Each row is a point. To make a cloud, some directions were put in groups of two or more. Within a group, all points are equally far from the middle, so they leave a hole (a ring in 2 directions, a hollow ball in 3). The other directions are filled evenly. Then the cloud was stretched, turned, moved and blurred a little. Count the holes, and give their numbers of directions, smallest first.

Cloud (20 x 3):
[[ 18 -30  35]
 [ 42 -21  21]
 [-20  15 -52]
 [-18 -26 -30]
 [ 38 -34   4]
 [ 56 -38  40]
 [ 56 -35  -7]
 [ 10  34   0]
 [-11 -51  -3]
 [ 38 -36 -21]
 [-10 -20 -32]
 [ 15   4  30]
 [ -5   0  33]
 [ 10   5 -46]
 [ 39 -57  -2]
 [-27 -24 -25]
 [  0  -9  -2]
 [ 10   8  16]
 [-18 -12 -10]
 [  6 -60  -1]]
Holes: 0

Cloud (28 x 4):
[[ -4 -46  -6 -15]
 [-33  45  15   5]
 [  4  13 -26 -52]
 [ 33 -27 -19 -23]
 [ 30 -12  45  -9]
 [  8   0  15 -54]
 [-20 -42 -20  31]
 [ -5  27   3  53]
 [ 37 -20  42  24]
 [  7  55  16 -12]
 [  8  10 -27 -51]
 [-10  42  12  34]
 [  4 -48 -15  13]
 [ 36   2  41 -22]
 [-56  33  -9 -17]
 [  3  34 -36  21]
 [ -5  12 -10  60]
 [ 60   5 -17 -12]
 [-21  26 -46   0]
 [-58 -15  14  13]
 [-46  -1  27  25]
 [  4 -23   8 -43]
 [ 32  49  -7   9]
 [-28  44  17  14]
 [-18 -36 -23  40]
 [  3  25 -42 -31]
 [-10  53  14 -21]
 [ -1 -37   1 -31]]
Holes: 2 (2, 2)

Cloud (52 x 6):
[[-16  43 -10  17   4   8]
 [ 28  -9   9  -8 -30  23]
 [-29  26   0   5   7   8]
 [ 18   2 -16   4  34  -9]
 [  6  23 -22  -6  18  15]
 [ 42   1  15 -10 -25  13]
 [-21 -25 -36 -20  14  -1]
 [ 15  13  -5  23 -13  20]
 [-14  17   3 -36  -8  -3]
 [ 18   8 -32 -16  21  11]
 [  5  22 -49 -22  -3  18]
 [-15 -21 -10  -7  -5  17]
 [-28 -12 -24  -8  18  -7]
 [ 12  -9 -20  13  28  18]
 [-24  31   6   2  -2  31]
 [ -1   1  19 -12 -22   9]
 [-34  54 -36  -7   1  13]
 [-28  11  -7  14 -15 -32]
 [ -2 -17 -20  19   5  -9]
 [ 11  21   3  20   4 -11]
 [  9 -14 -17  16   3 -27]
 [-35   7  -4  -1  14   4]
 [  9  10  20  12 -26  19]
 [ -3 -17  10  12 -24  -9]
 [ 27 -10   1  48   6  -7]
 [ -1  -1 -58  11  15  12]
 [  3  19 -24 -16  20 -20]
 [ -7   7  26  14 -32  18]
 [-11  -3  23  -8 -20  22]
 [ 14  13 -23 -33   1 -17]
 [-24  32 -27 -27 -13  12]
 [-30  30  -7  60   8   8]
 [ -4  15 -31 -14  24  37]
 [ 23  17 -30  14  12   0]
 [-16  13  -1  -6  10 -37]
 [ -6  12 -38  -8  12  -1]
 [ 19 -19 -20  27  -8  -7]
 [-32  30 -40   8  11  -2]
 [ -2 -18 -35   0  18  12]
 [-20  -5  -4  10  -4  -1]
 [ 10 -29  -1  10  31  -5]
 [ 10  -5  -1  38  38 -18]
 [-18  46   5   9   7  28]
 [ 18   0  17   0 -27  33]
 [-23 -13  -1  12  -2 -16]
 [-13   6  13  24 -12 -35]
 [ 18 -10 -12  19  22  18]
 [ 21  -7 -31  -7   1 -16]
 [-24  19 -24 -35 -13  13]
 [ 12  19 -30 -20  17   6]
 [-19   6  29   0 -26  25]
 [ -2  12  28  30 -19  -7]]
Holes: 0

Cloud (80 x 8):
[[  2  17  12 -11  36 -27  14  -7]
 [-22  25   7   6  -5 -26   6  40]
 [-13   2 -22   2  -8  26   8  41]
 [ 11  14 -25  -4  -1 -46   9  -8]
 [ 21  23  -8 -15 -12 -33  -4 -13]
 [ -3  26  51 -25 -12  -6   5  20]
 [ 19   4  -7  23   7 -15  41 -15]
 [ -6  -3 -11   2  22  24  30  -2]
 [ 13 -17  21 -24 -13  12  27   5]
 [  8   4   1  12 -39 -14  25  13]
 [ -7  45  14  10   2 -20  -4  -5]
 [-49  24  -4 -12  22   6   1  20]
 [-33  -1  32   8 -19  31   8 -13]
 [-28   0 -20  13   5  38  -3  -5]
 [-16 -28  -8 -20  21  -2 -36  17]
 [-12  36 -15 -33  18  20  -3  31]
 [  5  19  43 -36 -10  -6  20   9]
 [-30   1  25 -16 -15 -20 -19  37]
 [ 28 -16  -7 -34 -12 -10 -18  15]
 [ -1  11  14 -23  35 -25  11  10]
 [-10  -2  37  27  11 -13 -19  12]
 [-38  12  -1   8  -6   9 -10 -17]
 [  3 -12  29   9  -7 -26  32   2]
 [ -4 -29 -21   7   5 -11 -23  39]
 [ 43  13  -4 -15 -13 -32   4   0]
 [ -8 -30 -24 -17  -6 -20  -1  23]
 [  5   4 -23  -2   6 -33   2 -23]
 [  8 -14  17  45  -8  -1  -5   7]
 [ 39  -5  43  15  -4   9  12 -10]
 [  9  -9  50  15 -34 -10  33 -11]
 [ 39  17 -38 -32   6 -26  12  21]
 [ 38  -9 -27 -27  -7  -2  -6   9]
 [ 29  -4   2 -35 -16 -11   6  21]
 [ -7  20 -24 -43   0 -32   1  28]
 [  0   0  48  35 -22  22   7  10]
 [ 23  25  49  -1 -25   0  32 -26]
 [-10   1 -11 -17 -21 -22 -30   4]
 [ -6 -16  27  25   4   9   9  19]
 [ -5   9  55  -6 -14 -41   1   5]
 [ 25  -2  -9  26   0  28  10 -26]
 [ -1 -11  26  28  12 -17  -1   5]
 [-31  42  10 -31  16 -10  12  -4]
 [-33 -13  -4  -3  25   9 -15  24]
 [ 26  23 -17   3   8  -8 -21  28]
 [ 38 -14 -31   5 -22   1  16 -10]
 [-18  -2 -25   3 -28   0  -4  -5]
 [ 20   4  25 -21  -1   0   1 -37]
 [-25 -14 -25  -5  13   3 -39  39]
 [-22  17  30   5  -9 -16  36 -15]
 [-14  20  60   9   2  -5 -23   8]
 [-11  11 -20 -23 -14 -24 -21  14]
 [  4 -10 -52 -12  11 -28 -10   8]
 [  6  26 -44 -22  26  23 -15  12]
 [-24  41 -15 -43  13   3   1  16]
 [ 10  29  44  16  -7  27  16  -4]
 [-10  45  12 -15   6   9  -2 -19]
 [-32  28  26   2  23  -8   0  23]
 [ 39  -4 -10 -25 -19 -17  -5  10]
 [-16 -20  -1  -9 -37   0   3  23]
 [-25  18  22 -25  10  10 -24  29]
 [-20  10  -3 -21   0   2  51  -4]
 [ 26  36 -34  14   2  26  11  -5]
 [ 14  17  -5   3  24 -35   9 -18]
 [  2 -30  -5  -8 -38  -4   5  16]
 [ -7  32  -7   2  -5 -36  14 -16]
 [  6 -25 -29  -5   2  27   9 -15]
 [ 26  39  24 -10 -15 -34  17  -1]
 [  0  38  12   2 -10 -34   0  -6]
 [ 19   6   7  -8  17  14  41  13]
 [ 23  16  37   2 -27   6  32 -36]
 [-29  -6  -9 -24 -11  -1  24  14]
 [-17 -38 -26   1   6   7 -45  23]
 [ 19 -21 -13 -12  -2  35 -20  21]
 [  7  -5  27  31 -32  17  -2  26]
 [ 17 -17  -5   2  -4 -43 -17  16]
 [ 27   8 -29  23   2  28  11 -17]
 [ -4  15 -21 -51  23 -18   9   5]
 [ 16 -12 -19  28  -8  37  -9 -19]
 [-22 -28  14   5  16   8  -6  14]
 [  3 -10   9  17   4 -14  20 -27]]
Holes: 3 (2, 2, 3)
